Every row gives one point. Examples show where two turns around zero, p and q, send a point. Write where each new point lands after one turn and then the other. Backwards means that the second turn is done in reverse. Each puzzle has new turns, and all numbers are rounded.

Turn p:
[-0.39  0.14] -> [-0.34  0.24]
[ 0.56 -0.02] -> [ 0.53 -0.17]
[-0.17 -0.12] -> [-0.20 -0.07]
Turn q:
[0.32 0.47] -> [0.37 0.43]
[-0.02 -0.26] -> [-0.05 -0.26]
[-0.30 -0.21] -> [-0.32 -0.17]
Where do these land?
q, then p: [-0.28  0.40] -> [-0.11  0.48]
q, then p backwards: [-0.12 -0.24] -> [-0.08 -0.26]
q, then p: [0.33 0.23] -> [0.39 0.09]
q, then p: [ 0.44 -0.13] -> [ 0.36 -0.29]
q, then p backwards: [-0.37 -0.27] -> [-0.32 -0.32]

Turn p:
[0.07 0.02 0.22] -> [ 0.09 -0.03  0.21]
[-0.45  0.17  0.16] -> [-0.43  0.13  0.23]
[ 0.50 -0.51 -0.36] -> [ 0.45 -0.41 -0.51]
[-0.13  0.32 -0.02] -> [-0.12  0.32  0.07]
Turn q:
[ 0.00 -0.38 -0.45] -> [ 0.24 -0.48 -0.25]
[ 0.13 -0.18  0.38] -> [0.03 0.00 0.44]
[-0.29  0.35  0.38] -> [-0.47  0.33  0.13]
[ 0.16  0.21 -0.32] -> [ 0.21  0.14 -0.33]
Where do these land?
p, then q: [-0.12  0.28  0.69] -> [-0.33  0.31  0.61]
p, then q: [-0.32 -0.44 -0.20] -> [-0.14 -0.54 -0.17]
q, then p: [-0.01 -0.31 -0.27] -> [ 0.13 -0.33 -0.22]
p, then q backwards: [ 0.20  0.32 -0.39] -> [ 0.22  0.44 -0.22]
p, then q: [-0.02  0.06 -0.17] -> [ 0.00  0.03 -0.18]
p, then q: [0.28 0.09 0.33] -> [0.17 0.21 0.35]

Turn p:
[-0.26  0.01 -0.35  0.06] -> [-0.20 -0.22 -0.32 -0.02]
[-0.73 -0.13  0.22 -0.13] -> [-0.27 -0.23  0.04 -0.70]
[ 0.12  0.22  0.30 -0.08] -> [ 0.19  0.32  0.11 -0.11]
[ 0.01 -0.21  0.17  0.50] -> [-0.44  0.11  0.30  0.16]
[ 0.32  0.17 -0.57 -0.15] -> [ 0.28 -0.13 -0.45  0.42]
[ 0.53 -0.06  0.22 -0.19] -> [0.43 0.14 0.32 0.24]
Turn q:
[-0.13 -0.43  0.15  0.08] -> [ 0.23 -0.29 -0.20  0.23]
[-0.12 -0.14 -0.19 -0.34] -> [-0.01 -0.26 -0.10 -0.33]
[-0.18  0.61  0.16 -0.19] -> [-0.54  0.04  0.41 -0.06]
[-0.16 -0.43 -0.14  0.25] -> [ 0.18 -0.10 -0.47  0.16]
[ 0.74 -0.18  0.00  0.09] -> [ 0.65  0.36  0.18 -0.07]
[-0.15  0.58  0.02  0.10] -> [-0.51  0.26  0.20  0.05]
Where do these land?
p, then q backwards: [ 0.29  0.45 -0.54 -0.17] -> [-0.04 -0.54 -0.17  0.53]
q, then p: [-0.03 -0.20  0.52  0.60] -> [-0.57  0.35  0.08  0.46]
p, then q: [ 0.06 -0.11  0.18 -0.41] -> [ 0.36 -0.04  0.28 -0.08]
q, then p: [-0.34 -0.12 -0.48  0.22] -> [-0.07 -0.34 -0.53  0.08]
p, then q: [ 0.44 -0.12  0.38 -0.30] -> [0.30 0.19 0.51 0.22]
p, then q: [-0.21  0.15 -0.08 -0.07] -> [-0.04 -0.04 -0.08 -0.26]
p, then q: [-0.21 -0.05  0.02  0.13] -> [-0.13 -0.20 -0.06 -0.03]

Turn p:
[ 0.47 -0.12  0.48 -0.21  0.24 -0.22] -> [-0.04  0.29 -0.17  0.14  0.10 -0.69]
[-0.27 -0.06  0.59 -0.06 -0.68  0.11] -> [-0.28  0.29  0.25  0.21 -0.80  0.02]
[ 0.14 -0.19  0.00  0.29 -0.02 -0.19] -> [-0.06  0.06 -0.13  0.35  0.16  0.06]
[0.60 0.29 0.36 0.08 0.33 0.03] -> [-0.12  0.14  0.28  0.07  0.43 -0.62]
[-0.26  0.37 -0.22  0.09  0.24 -0.31] -> [-0.06  0.22 -0.05 -0.35  0.36  0.33]
[-0.31 -0.07 -0.09  0.14  0.13  0.12] -> [-0.20 -0.22 -0.10 -0.11  0.00  0.22]
[-0.25 -0.37 -0.54  0.01  0.15  0.09] -> [ 0.19 -0.46 -0.38 -0.05  0.04  0.35]
[-0.11  0.14 -0.58 -0.34 -0.39  0.37] -> [ 0.58 -0.31  0.29 -0.24 -0.29  0.33]
Turn q:
[-0.21 -0.50 -0.38 -0.40  0.31 -0.20] -> [-0.05 -0.82  0.15 -0.13  0.15  0.01]
[-0.23  0.26 -0.12 -0.32 -0.54  0.14] -> [-0.28  0.01 -0.59 -0.02 -0.16 -0.31]
[ 0.40  0.22  0.07 -0.41 -0.27  0.19] -> [ 0.31  0.14 -0.58 -0.08  0.16 -0.08]
[-0.13 -0.26  0.09  0.28 -0.09 -0.38] -> [ 0.05 -0.09  0.39  0.20 -0.28 -0.21]
[-0.15  0.10 -0.43  0.11 -0.23 -0.20] -> [-0.25 -0.20 -0.15  0.38 -0.24  0.03]
[0.26 0.04 0.32 0.36 0.34 0.54] -> [ 0.15  0.53  0.22 -0.38  0.08  0.46]
[ 0.05  0.13  0.43  0.38  0.49 -0.09] -> [0.05 0.42 0.58 0.03 0.28 0.11]
Where do these land?
q, then p: [-0.06 -0.38  0.12 -0.11  0.36  0.04] -> [-0.04  0.00 -0.22 -0.05 -0.21 -0.46]
p, then q: [ 0.17  0.11  0.47 -0.26  0.28 -0.51] -> [-0.33 -0.05 -0.12  0.60  0.42 -0.11]
p, then q: [-0.20  0.73 -0.09 -0.20 -0.22  0.27] -> [ 0.25  0.29 -0.24 -0.45  0.33 -0.48]
p, then q: [-0.56  0.08 -0.25 -0.43 -0.16  0.03] -> [ 0.16 -0.11 -0.68 -0.29 -0.06 -0.08]
q, then p: [ 0.47 -0.34 -0.04  0.23 -0.15  0.11] -> [ 0.30 -0.09  0.38  0.33 -0.10 -0.25]
p, then q backwards: [-0.07  0.00 -0.33  0.30 -0.25 -0.44] -> [ 0.45  0.33 -0.19  0.23  0.21  0.12]
p, then q: [-0.03  0.14  0.20  0.46 -0.40  0.27] -> [-0.15  0.45  0.27 -0.28 -0.28 -0.22]
p, then q: [ 0.29 -0.34 -0.08  0.02  0.55  0.22] -> [ 0.12 -0.57  0.43  0.15 -0.01  0.12]
